Each row is a point. Each copy is the shape, with its points in the same order, stretched, turned, moved and blurred by noise. Say if it was mirrored as well.

Shape (5 x 2):
[[ 13  38]
 [-33   9]
 [ 17 -13]
 [ 29 -13]
 [ 13 -44]]
Copy 1:
[[  7 -44]
 [ 21  25]
 [-23  -2]
 [-28 -16]
 [-34  30]]
Copy 1 is: only turned
Copy 2 (5 x 2):
[[  3 -38]
 [-14  21]
 [ 35 -15]
 [ 51 -32]
 [ 60   2]]
Copy 2 is: mirrored

Shape (6 x 3):
[[-27   3   3]
 [  1 -20  25]
 [ 17  18 -60]
 [-18   2  41]
 [ 24 -22 -16]
 [ -6  49 -18]]
Copy 1, 6 rows:
[[ 20  -9  -1]
 [-20 -24   1]
 [ 30  51  22]
 [-11 -31 -25]
 [-10   7  23]
 [ 27  34 -27]]
Copy 1 is: only turned
Copy 2, 6 rows:
[[-21  10 -18]
 [-27  17  15]
 [ 17 -37  -1]
 [-10  34   0]
 [-20 -10  18]
 [ 41 -12 -13]]
Copy 2 is: only turned

Shape:
[[-18  15   9 -23]
 [ -5  33  21 -26]
 [  0 -29   6 -20]
 [ -9  12  -3 -47]
 [ 51  12 -38   6]
 [  6 -28   4  22]
 [  4  -2   8   6]
 [-14 -29  -6   3]
 [-10 -11   6   8]]
Copy 1:
[[-23 -20  15  16]
 [-24  -6  44  21]
 [-24  14 -24 -17]
 [-40 -28  26 -12]
 [ 36   1  21 -34]
 [ 15  30 -33   4]
 [  6  14  -4  10]
 [ -7   3 -40  -3]
 [  1  10 -20  13]]
Copy 1 is: mirrored
Copy 2 (9 x 4):
[[-33  32   6 -13]
 [-53  36   7  15]
 [ 16  18  21  -9]
 [-51  19  23   5]
 [-26 -47 -22  60]
 [ 38   5  -7 -10]
 [  0  12  -9  -2]
 [ 31  11   3 -37]
 [ 14  11  -6 -20]]
Copy 2 is: mirrored
Copy 3:
[[ 18  -4 -31   3]
 [  4  15 -40  -4]
 [-13 -23  -3   6]
 [  2 -11 -45  28]
 [ -8  10  36  46]
 [  2 -13  37 -14]
 [  4   0  10  -8]
 [ 16 -29  17   2]
 [ 16 -11  12 -12]]
Copy 3 is: mirrored

Shape:
[[-10 -15  -4   9 -18  13]
 [  2  -1  -2  -8  -3  -6]
 [  2 -13 -25  11 -14  14]
 [ -4  -9  -6  13  15  -2]
 [ -6 -15  10  14 -10 -52]
 [  8  -6 -22  12  -5   1]
 [ -1  -5 -25   8  -6  12]
 [ -3  -7   5 -40  25  13]
 [ 22  19  60   8  -8  11]
 [-10  45  -7   2  18  21]]
Copy 1 (10 x 6):
[[  7  16  25 -24   3  -6]
 [  1 -13   2   3   0  -1]
 [  6  19  25 -20 -18   2]
 [ 18   1  19 -12   7  20]
 [ 17 -12  51  18  24   8]
 [  4  10  22  -6 -13  11]
 [  6   9  16 -21 -15   9]
 [ 17 -47 -42  -8  -3  -5]
 [-32  40 -26   9  42 -39]
 [-20 -10 -18 -29  18  20]]
Copy 1 is: only turned
Copy 2 (10 x 6):
[[ 21  -2  12  -1  -8 -22]
 [ -5  -6  -6  -3   7  -1]
 [ 21  -7   7 -19   0 -15]
 [  3  -5  23 -12  -1  12]
 [-30  18  38  -2  38  -2]
 [ 15  -6   9 -19   9   2]
 [ 20 -15   4 -17   2  -7]
 [-21 -20 -22  -2 -22   9]
 [ 26  46 -30  31  -7  32]
 [ 43 -31 -20  16   1  20]]
Copy 2 is: only turned
Copy 3:
[[ 29  15  -3   5  -9   9]
 [  0  -4  -5   2   3  -2]
 [ 32  -5 -13  21 -10  -2]
 [-12  -8   2   7 -26 -12]
 [-48  39  30  15   6 -20]
 [  9  -8 -11  24 -13 -10]
 [ 26 -10 -16  19 -16  -9]
 [  3 -47   1 -25  16  -4]
 [ -8  41  -9 -20 -21  55]
 [ 16 -15 -49 -13 -49   2]]
Copy 3 is: only turned
Copy 4 (10 x 6):
[[ 11 -29  -4   3  -9  28]
 [ 15   1   0   6  -5   4]
 [ -7 -22   3 -12  -5  29]
 [  1  11  -2   9  10  28]
 [ 49  25 -22 -10  -5  35]
 [ -3  -3  -2 -12   4  22]
 [-12 -12  -2  -3  -2  21]
 [ -1  10  20  31 -19 -16]
 [ 51 -24  13   3  38 -24]
 [-25   2 -17  29  26 -22]]
Copy 4 is: mirrored

Shape, 14 rows:
[[-51  36  21  -6 -25 -18  11  -6]
 [-16   8  -7  11   0   6   4 -45]
 [-17  23   6 -32  27 -22   6 -18]
 [ 16 -14 -40  31   4 -26   9  -4]
 [ 23 -25 -15  32  22  -7 -15   5]
 [ 27   3  10 -13  28  33  29  14]
 [-20  18  52 -26  28 -21  14 -11]
 [ 11  20  14  -5 -36  18  -7 -20]
 [-14  25   0  34   5  14 -13 -45]
 [ 16   8 -17  16 -27  23  -9  -2]
 [ 27  -4 -38  38  47 -11   0  22]
 [-17 -14  11 -24  26  15   7  10]
 [-22  22  11   1  -8   8   0 -17]
 [ 18 -26 -17  32  44 -25  33   9]]
Copy 1:
[[-14  -7 -14  -8  30  45  29 -32]
 [ 13   0   7 -12 -13  -4  13  -9]
 [ -7 -17  24  32  14  25  25 -42]
 [ 33  -9 -32  33   8  -3 -14  23]
 [  9 -10  -8  24 -10   2 -34  13]
 [-13   6  45  20   0   7   0  17]
 [-14 -10  42  13  22  55  15 -60]
 [ 12  -7   7 -33  26 -20   6   1]
 [ 15 -21  13 -30 -23   2   9 -14]
 [  8  -7 -13 -14   9 -26  -8  29]
 [ 13 -27  -2  49 -17  17 -22  22]
 [-42  14  21  33  -9  17  -2 -12]
 [ -8  -8   7 -12   4  13  18 -15]
 [ 21   2  -1  52  -5  35 -20  16]]
Copy 1 is: only turned
Copy 2, 14 rows:
[[-42 -46 -31  17 -23   2  12  12]
 [ -8  -2 -18  -6  -4  13 -28   9]
 [  1 -29  -3   5  20  -4   6  39]
 [ -3  30 -18 -10 -16  10  24  46]
 [ 37  20   1 -14  -8  -8  21  11]
 [ 20 -20  59 -16 -11  39  10 -17]
 [  8 -48 -10  -5  13  19   9  22]
 [ 15 -27   8  22 -22  27 -36 -26]
 [ -3  -4 -21   1   7  12 -29 -21]
 [  7  -2  15  15 -29  15 -11 -23]
 [ 17  27  14 -14  10  -3  52  19]
 [ 12 -35  28 -16 -12 -10  19   8]
 [-12 -31  -7   9 -11   7  -8  -6]
 [  1  24   0 -35  -6  29  43  51]]
Copy 2 is: mirrored

Shape, 13 rows:
[[ -8 -12  13  13  -6 -11  10  -8  -2]
 [ -9  24  21   4  -3  -2  -1  -9   0]
 [ 22  -1  -9  -4  -9   4  11 -10  24]
 [  4  21  25   0 -18   4  23  -4  -6]
 [ -3 -18  19  11 -24  -1   8   8  -4]
 [  0   0   0 -34  -5  -9  -2  16 -10]
 [ -7  -6 -12   9 -15 -11  16  26  18]
 [ -6 -17  23   8   4  23   7   7   3]
 [ 39   8  28  13 -29  -3   7  30  25]
 [ -1 -16 -24  14 -25  -1   8   2 -10]
 [ -5   6   7  16 -27   2  -5   2 -10]
 [ -3 -17 -16 -14  60   9  16   0 -13]
 [ -2  -6   7  16   6 -11   8   5   1]]
Copy 1 (13 x 9):
[[ -4  -2 -17   1 -12  10   5  -5  -1]
 [-23  -6  11  -2  -5  -2   4 -10   6]
 [ -9  16   8  11   9  30  -1 -12 -37]
 [-31  -4  -5  -3   0   3   1 -14 -36]
 [-16   0 -33   0   3   7  -3  -3  -2]
 [ -1  20   4   3   8 -22  19  27  -3]
 [  1  25 -12  15  10  -7 -27 -12 -16]
 [-16   9 -35  -9  13   5   4 -31   4]
 [-45  -9 -30  44  32   5   1 -17 -28]
 [ 14   6   7  -7   4  12 -24  11 -20]
 [-12 -14   1  -5   4   8 -16   5   6]
 [ 36  23  12  -9  10 -15  25 -21 -25]
 [ -1  -5 -11   8  -2  -5  -2 -18  -8]]
Copy 1 is: only turned
Copy 2:
[[-10   3 -26  -6  -1   0  -6  -5 -11]
 [  4 -13 -21  15  16 -17 -32   0  -1]
 [-16 -15  -2   8  -7 -15  16 -23   7]
 [-15 -24 -28  -6  15 -22 -23   0   7]
 [-15  -6 -24 -28   5   8  -7 -13  -8]
 [-34   2  17 -17  21   7   2  -3  13]
 [  7  22  -1 -15  -4 -20  -2 -24  10]
 [-11 -17 -29  -7 -12  25 -25   6  16]
 [  2 -16 -30 -15  27 -13   6 -53  12]
 [ -4   1   3 -26 -14  -7  16  -1 -12]
 [  3 -14 -14 -16   7  -9 -14  -8 -14]
 [-13  11  -6   9 -26  27   9  55  36]
 [  5  11 -25  -3   0  -2  -3   2  -1]]
Copy 2 is: only turned

Shape:
[[-14 -12 -12 -34 -17  -9 -49  -8  14  12  -5]
 [  6  18  19   2 -11 -29  -2  -4  42  -5  15]
 [ -1 -21  22   4   4 -19  -7   1  23   4  -5]
 [-27  41  19  34 -28  -7  -2  15  13  19 -37]
 [-10 -34 -11  -4  14  10  60 -20  29  -3 -23]
 [ 22  -5 -41  23   7  10  18  -9 -24 -12  -4]
 [-19  -5 -21  12   8 -35 -29  20 -37  11  -2]
 [ -8  29  17 -15  11 -24 -10 -10  20   4  -7]
 [ 11  -9   5   4   7  -3   2   0  -9  11  -4]
 [ 21 -16  -1   3  -9 -12  27 -23  45   7 -44]
 [ 25  -4 -20  16  13 -17 -12  32  -8 -25  -9]
 [  3 -14 -27  13  14 -12  12  23 -10  26   3]
 [  6 -24 -19  15  33   0  -7   9  12   9 -13]
 [ 22 -14  -8 -15   0  -9   4  17   4   0  -2]]
Copy 1 (14 x 11):
[[ 33  14 -45  -3  -7  40 -14  -2   5 -44   9]
 [  9 -13 -26  -1  -5 -27 -42 -29   3  -4  19]
 [ -4  -6 -28   0   7   9 -25  -2 -13   5  32]
 [ 14  -9 -43 -25  34 -32 -13  40  48  -7   6]
 [  5  18  -6  51   5 -10 -12  21 -16  45   1]
 [  4  29  15  12  14  -9  44  -6   3   2 -26]
 [-33  14 -39 -40  -6  11  28  16   1 -32  -9]
 [ 21   5 -23 -18 -19 -28 -33   1   3   3   5]
 [  2   2  -1  -3   2  -2  11   8  -8   5   8]
 [ 40  19 -30  50  32 -32 -23  -6 -12  20  39]
 [-23  26  16 -10  13   4  -5 -15  -8 -26  12]
 [-14   0 -12  -2  14  -3  15  24 -19 -13 -17]
 [  6  18  -7  -5  32  20 -10  14 -28  -4  -5]
 [  1   6   8  16  -4   2  -9  -3 -15 -13  15]]
Copy 1 is: only turned
Copy 2 (14 x 11):
[[ 20  44 -16 -11  -2 -15  46  -2  27  18  34]
 [-13 -24 -34  17  -9 -18  23  15  -6 -24  -5]
 [ -3  -6 -10   3  -1  -6  11  33   7  -6  16]
 [ 21 -26 -29 -23 -12  21  33 -10 -44 -24  56]
 [ 52 -32  -4   9  44   2 -35  19 -11  13 -33]
 [  0 -27  37 -22  43  -7 -12 -39  11   2 -14]
 [-10  23  50 -47   3  27  54  -4   4  -6  29]
 [ 11  12 -11  15 -13 -12  14   1 -19 -36   9]
 [  1  -6  16 -15  -3 -10  -8   3   5   3  10]
 [ 53 -41 -22  17  26 -21  -4   2  13 -19  11]
 [-23 -11  46  16  19 -24  30 -14   6   3  13]
 [ 13 -15  37 -45  17 -10  14  11  -6   6  -1]
 [ 10   8  27  -8  35 -31  10  16  -1  -7  13]
 [  8  -9  17   7   1 -30   7  -1  13  24  -5]]
Copy 2 is: only turned

Shape:
[[ 18  15  12  -9   9   4  -3   4  -7   7  20  15]
 [ -9 -12   3   0  -3  -1  13  -6  12  30 -10  11]
 [ 11  13   4  -6  -7  22  19  11  -5  -2   5  26]
 [ -8  11  14  -1 -10   6  -1   6   9  -2  -8  18]
 [ -8 -10   1  -2 -11 -11 -26  12   9  -2 -13 -25]
 [ -8 -11 -37   9 -14  -6  17 -17   8   3   9  -4]
 [ 15  -9   4   0  52  -7  16 -14  -1   3  27  20]
 [ -2  15 -15  -5  -6  -3 -27 -17  10  -5 -14  18]
 [-14 -10 -20  -5 -12  26  19   0  -8   2 -10 -12]
 [ 14   7  16  49  -9  -2 -16   9  -5  39   6  14]
 [ -2  -7  -3  -7   4 -10  21  -6  28   6  11  23]
 [  8  -5  14   8  51  -5  12  -8   9   1 -11 -26]
 [  1  23 -11  -8  -9  -3 -14 -27  -2  -6  -9 -23]
 [ -9  -6  19  -8 -12   3   5   6  -2  -4   8  25]
 [-10  22  19   1  -4  -5   2  -5  -5  -4  -1  23]
 [ -8  -5  18  -3   3   9  19  -2   4  15  -8  19]
 [ 24 -11   4   6   1  -9  13  -2  -7   5   5  17]
 [  4 -11  20  -5   0   8 -16  -9  21  -8   2   2]]
Copy 1 (18 x 12):
[[ 16  -5  -6   8 -23   1  -8  19   8 -14  14   2]
 [ -2  -6  -7   7  -6  -5  24 -17  16   7  -9 -14]
 [  3  20   1  17  -4  13  -1  11   4 -18  -1  -8]
 [  3  -1 -10   1   9  14  -8   8  11   1  -6 -16]
 [ -7 -14   9   0  -7 -13 -11   1  -1  27 -16  -5]
 [-32  26  -5   6   9 -23   6 -22  14  14  12 -14]
 [ 29   4 -28   7  -8 -11  12   2   0 -14  26   6]
 [ -6   9 -15 -18  11 -10 -32   4  27   5  -9 -19]
 [-17  21   7  22 -10   0   2 -29   4  23  -9 -14]
 [-14 -38  -7  42  20 -17   2  17  23 -39  17  25]
 [  1  12 -20  -8  -1  -7  22   4  12   5   5 -17]
 [ 29  -8  -9  -7   4  11  18 -12  -4  22  14  28]
 [ -8   1  -3 -22   1   3 -26 -11  19  22  11  -8]
 [  0   2 -11   4 -10   6  -3   6  -4  -2 -10 -29]
 [ 11  -3 -10  -6  15  17 -14   7  10  -6  14 -19]
 [ 11  -2 -13   7  -4  14  15  -7   6  -1  -3 -15]
 [ -5  14   1   5   2  -5  10   0  -8 -25  -5   3]
 [ -1  -8 -32 -11 -14  -4 -12   8   3  17 -14  -8]]
Copy 1 is: mirrored
Copy 2:
[[ -1 -12   2  13   2  -6  -1   0   6 -12 -19  20]
 [ -4  -5   6   5 -12  12   6  12   7 -18  25   4]
 [-19 -16  -2  26   0 -11  -4   9   7  -2 -13  -2]
 [  0 -13   4  16  -5   3   1  11 -10   7   1  11]
 [ 47  17   3  -7  -2  19   2   5 -26  15   7   5]
 [ -3   5 -22   4   0  -6 -10 -12  -9   2  34  -9]
 [ -2 -20   4 -14   0 -21   7  -5  34 -15  -2  16]
 [  1  -9  -6   2 -16 -11  -9  -3 -36  -1   7  14]
 [ -3  22  10   1   1   7   0   2  -4   6  12 -29]
 [  4   8  -1  27 -37  10 -10   2  21  -9  12  35]
 [ -1 -27  -9  13   5 -11   3   7   2 -10  22   9]
 [ 28 -12  32 -23 -10   8  -4 -10  24   3   3   3]
 [  4  -1   5  -5  -4  12 -23 -21 -31   5   3   8]
 [ -6  -7  -3   9   8   4  11  23   0   4  -2  13]
 [-17 -24  -1  11  -7   6   0   1  -4   6  -5  24]
 [-12 -12  14   7  -7   9   7  17  14 -10   9   6]
 [ -8 -19 -20   7  -7  -2 -13  10  17 -11   2  12]
 [ 26   6  21  -1   8   1  -2  20 -11   2   7  17]]
Copy 2 is: only turned
Copy 3:
[[-11  12  -2 -10   1  -5  20  -3 -11  -3  -4 -12]
 [ 23  -2   3   3  11 -20  -4 -22   8   0  -6 -13]
 [  8  23  13 -30   7  -7   2 -15 -11 -21 -12 -14]
 [  2   8  22   1   8  -2  -8 -12   3 -15 -17  -1]
 [ -9 -14  17  24  -5  11  -8   6   5  32  17  17]
 [ 48   9  -7   6  -4  -7   4  13   3   8  22  -7]
 [ 12 -26 -27  -2   7 -29  18  10 -23 -17   3 -34]
 [  0  18  -7  33 -17   5 -10  -6   3 -12   1   9]
 [ 22   5   3 -18  15   3  -5  -8   5   7  30   2]
 [  2  22 -11   1   6   2   4  14  16  27 -38  -8]
 [ 36  -4  12   6   5 -24   2 -11 -14 -19 -14 -25]
 [-14 -33 -17  19  27 -34 -12  13 -10  11  25 -11]
 [-17  23  -8  32  -5   0  -1  10  17  11  42  19]
 [  7  -4  27 -17   1  -1   5 -13   5 -21 -13 -13]
 [ -5  10  15   1   6  -7   2  -6  12 -25 -14   6]
 [  9  -3  12 -11  18 -19  -5 -23   7 -18 -12 -16]
 [  6   6  -1 -13  -9 -28   0   0   0  -3  -3 -24]
 [ -9 -12  14  21  -1   3  -6  -1   2  -2   4 -22]]
Copy 3 is: only turned
Copy 4 (18 x 12):
[[ 13  -3  -3  11   8  -4   5   1  22   0 -31 -14]
 [ -6  23  12  17 -25  12  10  -5  12  -6  -3   0]
 [ -7   0  -4  25   4  11   5   3  -5  26 -30 -18]
 [ 13  10   7  16   9  14  13 -15   7  13  -5 -18]
 [ 21  -6   6  -5  -5   9   4 -20   3  -1  38   5]
 [ -1  17   1 -19 -12   8 -19  38  -6   5   4  17]
 [-16  10   8 -29  -3 -13  13  13  34 -26 -52  -5]
 [ 37  -1  11 -12   9  22 -22  -3   8   9  13 -36]
 [-27  10 -12  -5 -16  10 -15 -10 -20  21   0  13]
 [  3  29 -20  52  18  17   8   8  10 -60  17 -10]
 [ 14  18  27   0 -11   5   9  19  17  10 -26   8]
 [-33  14  10 -33  -2 -37   7 -20  26 -23  -5 -14]
 [ 17  10  -8 -34   6 -13 -26  -3  11  17  20 -24]
 [ 17   6   2  13  -3  23  30  -9  16  18 -21   3]
 [ 26  18  -6   3   1   3  19 -14  12   8 -13 -25]
 [ -6  25   4  19 -15   9  21 -17  16   4 -20  -7]
 [ -8   0   4  12 -16   4  14  23  22  -9  -9 -12]
 [ 13   3  22  -4  23  14  13 -11  34   9  -5  -4]]
Copy 4 is: only turned

Shape, 18 rows:
[[ 18 -22 -19   3 -20   3  21  15  11  -6   0  -1]
 [  9  13  16 -12   8  24  -8  12  10   6  15  16]
 [ 18   4 -11   4   6  -2  -2 -16 -17   5 -19   4]
 [ 13   8 -11  19 -25  27  11  22   1 -11 -10 -19]
 [ -3  -2   7   3   0  -6  -8 -15  -6  -6  -4  19]
 [ 12 -23  11  21 -16  17   9 -11  -9 -13   7  14]
 [-24 -11   4  19   6  -5 -15 -11 -16 -12 -14   4]
 [-15  13  11  19  -2   6  18   0  -4   7  -5   0]
 [ -5   3  11  -3 -10 -14   0  -9  -5  -9 -16   7]
 [ 10  11  14  12   3 -15 -10 -11   4  -8  13   3]
 [ -1  -6   8 -13 -32   7   1  -6  -5  17   8  18]
 [  8   2   0  24 -15   3  -6  26  14  -9  -1 -14]
 [  0 -17  -2 -10   5  -4  -4 -16   9   1  17 -12]
 [ 16 -12   4  -8 -27 -11  11   7 -17   2  12 -14]
 [-14   4 -20 -12 -13  13  -2  15  -9  12  -4  17]
 [-11  14  16 -17   2  -8  -7  11  -1  -4  -8  11]
 [-12  -1 -20  -9   8   1  23  -6  -2  14  18  12]
 [  6 -13  13 -13  -7 -10  -4  15  -9  14 -15  -4]]
Copy 1 (18 x 12):
[[ -2 -27 -25  11  -1 -10  19 -11  10  -5  -9 -21]
 [ 10  18  13  -3 -18   7   0  15   2  -5  11 -25]
 [-15  -8  -6 -14   1   4 -23  12  -5   6 -18   3]
 [  2 -40   0   0 -18 -22   0   8  14 -16 -50   4]
 [  2  13  -8   2   3  16 -11   5 -10  -8   8  -2]
 [-14   9  -3  22   4   2   1   6  -3 -24 -23 -12]
 [  0   6 -10  -6   8   5 -11  13  -5 -19  -4  24]
 [  1   2  15 -15 -11  -3 -12  -7   0 -24 -10   5]
 [ 10   8 -15  -1  -1  13 -15 -12  -2   1  -5   9]
 [ 14  19   3   3  16   8 -22   8 -10 -16  -3 -18]
 [  7  -3   7  14  -9  29  25 -17  -3  -1   5 -12]
 [ 18 -22  -7  -6   1  -8   3   6  15 -24 -30 -12]
 [ 13  15  -7   8  17  -3  11   4 -15   0   8  -8]
 [  7  -4  -3  15  17   4   0 -20  18  13 -18  -5]
 [  0 -31  -1  -2 -19  13  19   1   6   4  24   3]
 [ 19  15  -9  -9 -11  13 -15  -7  10   9  17   5]
 [ -6  -7   8   1   0  -1  12  -4 -13  -4  44 -11]
 [  8   6 -15 -17   0  14   0 -18  25  17 -12  -2]]
Copy 1 is: only turned
Copy 2 (18 x 12):
[[-14   2 -40 -11 -10  -1  12  10 -24  32  10 -11]
 [ -5 -18   1   0 -21  10 -13 -13  12   1  24  15]
 [-18   3   8  -9   9 -16  10   4  23   8 -17  -1]
 [-13  11 -60  13  -3  18  -6  -3  21  35  13   2]
 [ -7   8   7   1  10 -19   7   4   3 -15   2   0]
 [ -7  15 -33  13 -11 -31   9  10  -9   1   3 -26]
 [  7  12   2  15  37 -15  -7   2   8 -26   1 -17]
 [ 19  15 -10  30   1   6   2 -11  22   1 -13   0]
 [ -8   6  -1   7  17  -6  21  14   7 -15   0  16]
 [ -4  10  -8   1 -14   7  -3  11  -7 -22 -13   2]
 [  5  13   2  -1 -16 -25  24  29   9   7  26  17]
 [  4   9 -48  -6  -8  28 -17  -1  -1   4  12   3]
 [  4  -4   0   8  -2  -4  -7  31 -24 -10   3  -7]
 [ -9   5 -18   3 -18  16  35  46  -5   2   0  -5]
 [ -5   5   9  -7   9  -8   7  -6  20  25  34   7]
 [ -7 -13  12   4  13  18  11   1  14 -21  17  25]
 [  3   9  22  12  -3 -11   6  -5 -10  23  -3 -17]
 [  4 -17   1 -16   0  15  23  24  11 -13  10  14]]
Copy 2 is: mirrored
